Each wall is flat, endless, passes through zero and stands at right angles to its row. A trip goes straight from one point to another. Which walls does it cross, in order?
In the rows, 128 means zero.

Walls:
(1): [111 159]
(2): [162  86]
(3): [160 123]
(4): [124 138]
(5): [100 163]
(6): [152 149]
(7): [ 72 150]
(8): [ 89 151]
(9): [118 116]
(10): [156 125]
Trips:
[154 125] to [160 120] => none
[118 149] to [ 82 131] => 6, 9

Walls:
(1): [121 123 109 144  93  77 130 136 127 135 112 138]
(2): [123 130 100 128 125 152 141  98 132  95 114 136]
(3): [140 148 111 121  87  94  90 100  83 162 140 114]
(4): [126 110 153 209 127  97 106 131 126  92 115 149]
(5): [127 189  97 152 148 123 149 124 168 167 106 138]
(6): [ 98 109 138 129 149 169 155 110 102 126  97 178]
(7): [132 149 172 164 101 133 102 134  92 131 117 111]
(8): [ 85 148 143 160 129  82 107 138 139 111 115 118]
(9): [117 172 128 112 132 141  59 139 112 141 105  85]
Trips:
[104  98 185 137 173 100 144 113 128 113 167 108] to [119 114 155 112  98 165 116 138 161 133 120  68] => 6, 9, 4, 8
[ 99 143 109  77 131 116 141 142  85 179 128 137] to [131 148 154 137 117 161 144 141 105 145 120 144] => 7, 1, 3
[ 67  89 110 105 150 121 155 175 154 141 103 108] to [139  82 140 154 149 118 175 157  97 138 115 102] => 5, 4, 8, 7
[120 126  86 175 123 134  89 104 166 149 166  91] to [124 127  71 158 190 115  97 185 114  75 110 134] => 3

Walls:
(1): [154 154  99 131 144 127 136 110  77 138 133 131 102 143 149  96 139 150
 165 124  94 154 151 102  77 140 167 123 122 147 114 161 108 142 120 188
 125 155 159 139 191 141 107 105 109  97 108 108]
(2): [166 125 127 188 148 113 112 117 143 129 126 118 146 106  49 132 153 121
 110 112 149 177 162 139 183 141  98 131 136 118 171 135 169 174 118 152
 115  97 152 143 141 129 132 108 160 167 102 142]
(3): [125 100  75 143 130  95  85 133 117 108 130 186 147 122 130 134 110 108
  84  79 122 141 179 124 153 107 107 137 144 111 168 130 182 145 121 102
 161 104 113 133  81 126 130  96 118 105 130  76]
(4): [146 132 140 105 118 129 189 112  98 150 105 142 129 131  95 122 161 144
  91 110 145  81 143  81 104 126 115 100  72 146 120 135 121 170 155 132
 141 141 161 170 112 110 134 114 117 112 200 129]
(5): [ 90 122 135 123  96 155 154 118 119  76 165 134 126 122 126 117 151  66
 113 131 107 143 161  90 101 119 168 109 129 149 167  90 111 139 157 185
 121 119 161 151 119  92 150  67 117 159 108 144]
(6): [158 110 167 123 143 133 115  76 162 162 115 128 129 114 142 163 125 135
 143 158 122 110 134 128 172 109  79  96  85 174 176 126 141  99 111 119
 139 166 126 124  85 149  92 109 133 138 151 141]
(7): [135 102 109 121  92 113 155 135 140 145 156 130  91 130 117  99 117 155
 145 150 131 154  66  74  99  96 173 120 106 114 143 110 136 154 102 120
 156 107 189  99 138 163 142 165  56 135 116 124]
Trips:
[113 136 186 162 105  98 151 128 165 161 130 155 158 117 159 117 156 121
 165 129 173 132 111  95 167 175 147 116 179 184 132 172 148 120 125 126
  63  95 106 149 140 155  77 107  92  93 107 104] to [144 122 134  96  95 136 110  90  85 125 144 145 146  75 107 118 138 134
 127 149 175 143 103 141 166 129 124 106 140 145 135 117 135  99 109  89
 138  72 102 114 114  95 130 146 104  74 133 126] => 1, 3, 7, 2
[153 108 148 155 105 125 104 117 143 167 121 203 159 104 154 179 125 117
 127 148 108 177 119 128  89 116  98 134 173  95 145 132  85 134 172 117
 105 151  96  79 123 126 192 122 119  84 125 110] to [ 96 126 173  99 145 167 158 143 177 136 127 143  66  96 123 171 132 132
 123 155 137 182  98 140  86 173  51 126 138 185 124 181 138 128  54 137
  86 122 150 126  99 163 151 132  95 111  96 140] => 7, 3, 2
[144  96 162 145 112 149 106 153 146 158  92 151 161 107 108  73 121 126
 127 161 144 146 126 121 177 156 114  75 193 120 147 172 120 101 114  54
 112 151  73 130 117 185  58 166 134 127 148 153] to [172  94 170 102 152 139 130  93 147  95 124 145  92 138 127 113 109  83
 103 150 176 113 142 150  54 140 123 145 101 128 130  99 189 141 133  92
 177 151 101 111 141 137 125 134 126 107 122 113] => 2, 4, 7

Walls:
(1): [144 134 158 187 122 185 152 163  94 102 137 106 205 119 160 101 126 121
 113 151 150 156  87 118 119 134 138  97 128 131 167 160 151 106 151 111
 131 120 153 123 147 165 110 135 131 113 171 131]
(2): [130 183  53 130 144 181 135 115 152 147 132 112 155  68 139 104 125  68
 168 126 137 106 131 160 141 143  91 171 112 135 130 172 160 118 137 132
 128 104 104 156 137 140  98 147 163 156 128 127]
(3): [133 109 135 146 199 110 133 112 114 126  84 170  85 105 120 161 143 122
 151 180  64 129 113 141 137 121 120 104 163 145 150 112 120 141 104 173
  99 123 124 134 122 171 131 118 183 165 118 129]
(4): [146  87 103  85 155 123 130 113 135 154 117 115 135 108  93 128 119 123
  96  90 136 119 143 126 141 129  75 105  87 133 170  96 143  92 158 125
  89 128 110 158 102  98 115 102 106 141  90 170]
(5): [103 146 147 105 100  87 149 153  89 132 181 138  99 110 104 138 134 158
 151 103 141 137 167 136  91 145 115 105 161 130  75 168 105 167  97 155
 156 149 118 123  77 108 155 103 104  91 100 168]
(6): [166 145 101  83 124 188 131 191 141 137 113  79 137 112  88 155 153 103
 117 197 101 180 119 139 119 131 112  95 125 114 135 139 128 159 106  98
 128 170 168 116 138 118 139 113 105 106  89 123]
(7): [104 180 140 128 123 138 141 113 185 131 147 112 117 106 154 171 166  98
 126 106 146 172 117 121 107 130  83 111 153 139 157 118 178 170  81 154
 111  62  68 112 129  83 106 113  82 148 147 134]
(8): [127  35 160 103 117 108 132 189 120 148  79  88 177 150 155 191 202 149
 137 147 177 114  90 119 140 120 131 149  96 120  98 124 133 140 183 123
 188 158  80 111 137  81 113 117 137 175 109 132]
Trips:
[166 152 158 136 109  94 164 108 129 113 115 113 131 135 156 113 131 119
 129 125 129 105 118 120 100 183 190 103 118 113 152 166 142 122 141 148
  88 133 103  98 159  99  97 128 141 137  85  75] to [142 169  96  79 157 131 143 155 133 145 106 158 109 148 132 122 109 129
 109 174  89 142 150  94 133 128  74 113 140 132 122 108 141  96 151 119
 186 112 109 142 215 105 124 164 152 101 147  63] => 2, 6, 3, 8, 1, 7
[136 109 127 104 100  86 158 134 181 181 144 108 118 100 140  85 143 103
  69  75 136 189 163 163 138  99 120  95 166  93 105 198 165 113  88 161
  98 147 124 155 109  81 116 106 135 126 126 134] to [128 173 150 114 119 133  87  85  95 146 115 118 114 126  88 120 124 151
 120 129  87 127 114 141  86 140  95 135 114 146 110 112 147 140 150 113
  82 127 203  83  91 120 142 117 186 138 141 147] => 3, 2, 7
[160  85 101 136 125 137 176 163 126 118 140 141 144 136 145 114 114 144
 131 136  84 123 131 123 164 188 121 177 101 181 127 125 105  82 132 118
 138 131 170 122 103 171 113  70 105  61  84 123] to [132 120  99  93 160  72 136 180  43 173  86 150 129 126 174  94  77  97
  96 116 140 122 165 132 110 128 207 109 143 195 155  74 132  78 123  73
  90 155 131 137 169 130 116 126 166 114 145 133] => 5, 3, 6
[103 143 132 103 120 132 188 128 102 133 115 134 156 134 132 135 144 124
 147 124 146 118 139 160 129 125 155 131 113 158 149 173 161  91 146 103
 144 125 145 153  76 101 127 119 151 159 149 157] to [154 165 111 118 115 142  78 150 116 103 111 193  87  80 170  96 111  81
 136  82 117 107 138  95 164 120 133 124 179 115 169 135 160 138 115 105
 149 117 107 157 103 140 162  98  89 138 176  78] => 7, 8, 4, 5, 3, 1
[130 119 115 169  58 107 102 156 165 100 150 164 170  97 117 105 149  92
 107 138 173 132 142  79 153 174 151 143 135 127 108 103 128  59 129  92
 167 128  96 112 101 101 189 110 142 112 126 140] to [136 135  81 171 104 145 119 122 128  86 106 172 126  91  83 102 156  89
 130 128 129 117  99 106 137 152 110 156 100 158  45 112 103 129 141 113
 117 135  95 164 131 125 128 132 111 137 107  58] => 2, 5, 1, 8
